Every row gives one point. To make a cloud, some directions were put in groups of two or more. Within a group, all points are equally far from the middle, so they leave a hole (a ring in 2 directions, a hollow ball in 3). The other directions are filled evenly. Then the cloud was stretched, turned, moved and blurred a little. How many holes are there, and how many directions does each take, smallest first?
In the rows, zero is written as 128.

Cloud, 15 rows:
[[165 143]
 [ 93 134]
 [100 105]
 [138 165]
 [100 128]
 [138 156]
 [131 139]
 [177 114]
 [133 181]
 [119 159]
 [145 167]
 [ 97 104]
 [ 78 168]
 [122  66]
 [109 163]]
Holes: 0

Cloud, 13 rows:
[[153 156]
 [113 178]
 [ 86 153]
 [155 151]
 [ 86 152]
 [ 93 119]
 [ 86 148]
 [125 107]
 [152 127]
 [151 162]
 [ 91 162]
 [ 87 137]
 [100 173]]
Holes: 1 (2)

Cloud:
[[112 162 139]
 [112 181 150]
 [143 178 116]
 [ 58 133 166]
 [140 117 158]
 [110 176 139]
 [168 104 134]
 [114  77 134]
 [ 94 158 180]
 [161 123  90]
 [127  84 141]
 [112 162 148]
 [132 173 120]
 [114 137  96]
 [113 133  94]
 [ 94 153 100]
 [ 86 166 123]
 [ 94 118 142]
 [103 157 153]
 [ 81 162 163]
 [117  91  88]]
Holes: 0

Cloud, 19 rows:
[[ 88 128  95]
 [173 131 145]
 [103 130 164]
 [141 109  87]
 [134 115  84]
 [172 100 122]
 [112 157  84]
 [ 95 123  91]
 [127 116  84]
 [131 148  76]
 [ 98 149  91]
 [109 169  87]
 [ 97 118  91]
 [ 81 142 105]
 [180 115 106]
 [182 114 110]
 [136 115  84]
 [141  67 115]
 [139 123 162]]
Holes: 1 (2)

Cloud, 20 rows:
[[100 146  87]
 [101 134 171]
 [ 79 109 137]
 [154 120 162]
 [124  99  87]
 [ 96 137  82]
 [102 134 173]
 [118 155  97]
 [ 79 111  89]
 [153 135 131]
 [137 102 100]
 [140  95 165]
 [125 144 181]
 [132  91 102]
 [ 90  83 101]
 [124 149  95]
 [129 129 186]
 [132 166 142]
 [ 90 125  79]
 [ 90  95  83]]
Holes: 1 (3)

Cloud:
[[ 87  99 122 109]
 [112 126  95 175]
 [ 86 117 164 173]
 [124 112  81 141]
 [108 124 100 177]
 [110  81 137 168]
 [117 131 151 115]
 [157 112 130 103]
 [108 162 169 145]
 [152  97  92 103]
 [108  71 122  95]
 [146  81  76 121]
 [100 126 153 177]
 [123 123 115 109]
 [ 73 124 123 120]
 [116 142 159 169]
 [ 90  80 134 170]
 [100 136 173 137]
 [ 90 145 125 120]
 [132  86  82 150]
 [148 124  98 179]
 [ 87 112 100 165]
 [ 48 111 166 110]
 [124  89 129 169]
 [111 116 127 180]
 [143  87 160 129]
 [154  93  69 143]
 [128 138  86 130]]
Holes: 1 (2)

Cloud:
[[164 123  87 142]
 [128  78 110 161]
 [124 132  68 113]
 [150  82 162  94]
 [136 108 135  82]
 [136  76 103 155]
 [136 139 116 163]
 [137 153 150  92]
 [ 99 140  99 155]
 [144  69 145 159]
 [138  81 191 133]
 [103 157 143 104]
 [143 148 145  88]
 [124 146  69 112]
 [175 116 106 139]
 [153  66 175 113]
 [ 98  96  97 148]
 [147 122 152 159]
 [112 153 156 102]
 [108 170  93 112]
 [145 132 182 122]
 [160  65 170 120]
 [126 113 118  85]
 [131 102 137 169]
 [ 87 126 104 147]
 [122  86 189 115]
 [169 135 161 110]
 [142 119 187 131]]
Holes: 2 (2, 2)

Cloud, 51 rows:
[[146 172 106 110 159 174]
 [105 109 117 108  98 152]
 [103 143 138 142 203 106]
 [132 142 142 105 179 157]
 [147 121 123 185 132 159]
 [ 94 127  98 144 126 166]
 [122 140 122 127 171 154]
 [120 132 110 103 158 132]
 [155  91 112 142 102 190]
 [152 109 164 107 163 122]
 [147  72 119 136 129 172]
 [ 55  98 132 133 126  79]
 [149 133 106 158 133 182]
 [144 128 142 158 156  80]
 [167 152 102 139 119 137]
 [143 114 119  99 173  93]
 [165 110 144 146 176 152]
 [160 136 154  97 133 184]
 [112 154 130 116 152 169]
 [147 124 113 171 142 197]
 [124 137 160 129 126 146]
 [ 96  77 125 114 162 103]
 [162 129  98 107 151 149]
 [ 83 123 156 112 169 172]
 [ 91 130 109 115 177  72]
 [ 98 134 187  86 123  76]
 [147 117 113 101 127  75]
 [ 82 141 129 106 127  51]
 [148 104 133 172 116  63]
 [ 88 131 153 170 166 114]
 [ 76  85 151 133 127 130]
 [ 91 126 144 123 182 109]
 [124 116 111 105 157 196]
 [163 131 105 155 162 215]
 [109 103 145 175 140  73]
 [ 94  89 142 105 140  88]
 [104  88 100 153 184 118]
 [100 145 108 107 181  80]
 [177 127 147 106 107 133]
 [101 127 127 128 140 201]
 [ 83 140 106 142 165 139]
 [ 84  99 151 159 116 119]
 [103 116 146 119 167 180]
 [ 70 164 136 136 127 146]
 [140 105 142 100 140 125]
 [147 112 169 117 118 130]
 [124 170 141  99 149 173]
 [165 153  93 107 162 141]
 [ 85 103 186 153 123 112]
 [ 91  85 148 139 143  94]
 [110 212 130 109 134 114]]
Holes: 0

Cloud, 53 rows:
[[ 62 126 144 178 119 140]
 [169 119 143  89 134 144]
 [ 91 144 177 118  89 154]
 [117 103 117 151 102  96]
 [111  94 182 141 148 152]
 [145 132  98 180 166 129]
 [ 96  94 136 177 127  95]
 [159 129  79 162 146 159]
 [158 132 118 163 176 167]
 [130 102 146 169 129  80]
 [189 152 108 130 100 132]
 [ 80 178 125 128 113 166]
 [125 141 131 116 161  98]
 [162 151  80 137 142 186]
 [129 115 147 137  86  83]
 [108 102 191 157 145 121]
 [157 169  99 166 142 142]
 [100  96 114 136 153 172]
 [123 161 100 143 154  97]
 [157 156 127 105 154 184]
 [156 101 106 118 122 115]
 [151 110 192 127  95 118]
 [113 125  90 159 121 184]
 [117 168  99 113 152 184]
 [123  94 179 181 119 125]
 [133 165  82 151 160 178]
 [128 119 120 138 190 134]
 [178 111 143 132 143 101]
 [ 86 119 118 120 158 138]
 [ 93 130 142 157 181 131]
 [152 176 109 154 136 182]
 [164 168 134  87 128 166]
 [135 110  82 124 150 139]
 [146 123 101 162 185 136]
 [173 145  93 149 133 182]
 [139 165  92 138 116 197]
 [129 167  78 140 165 168]
 [197 155 109 110 129 155]
 [185 176 141 113 106 145]
 [129 165 154 149  71 142]
 [184 104 124 139 153 160]
 [132 144  80 141 131 101]
 [169  97 119 132 160 123]
 [185 152 118 110 140 114]
 [ 87  93 125 161 171 135]
 [130 143 102 103  84 120]
 [ 75 130 131 122 108 171]
 [121 128  74 168 149 131]
 [ 97 158  99 154 175 153]
 [116 141 190 109 116 135]
 [149 165 136 144  76 114]
 [173  96 127 139 164 137]
 [100  80 137 178 159 144]]
Holes: 1 (6)
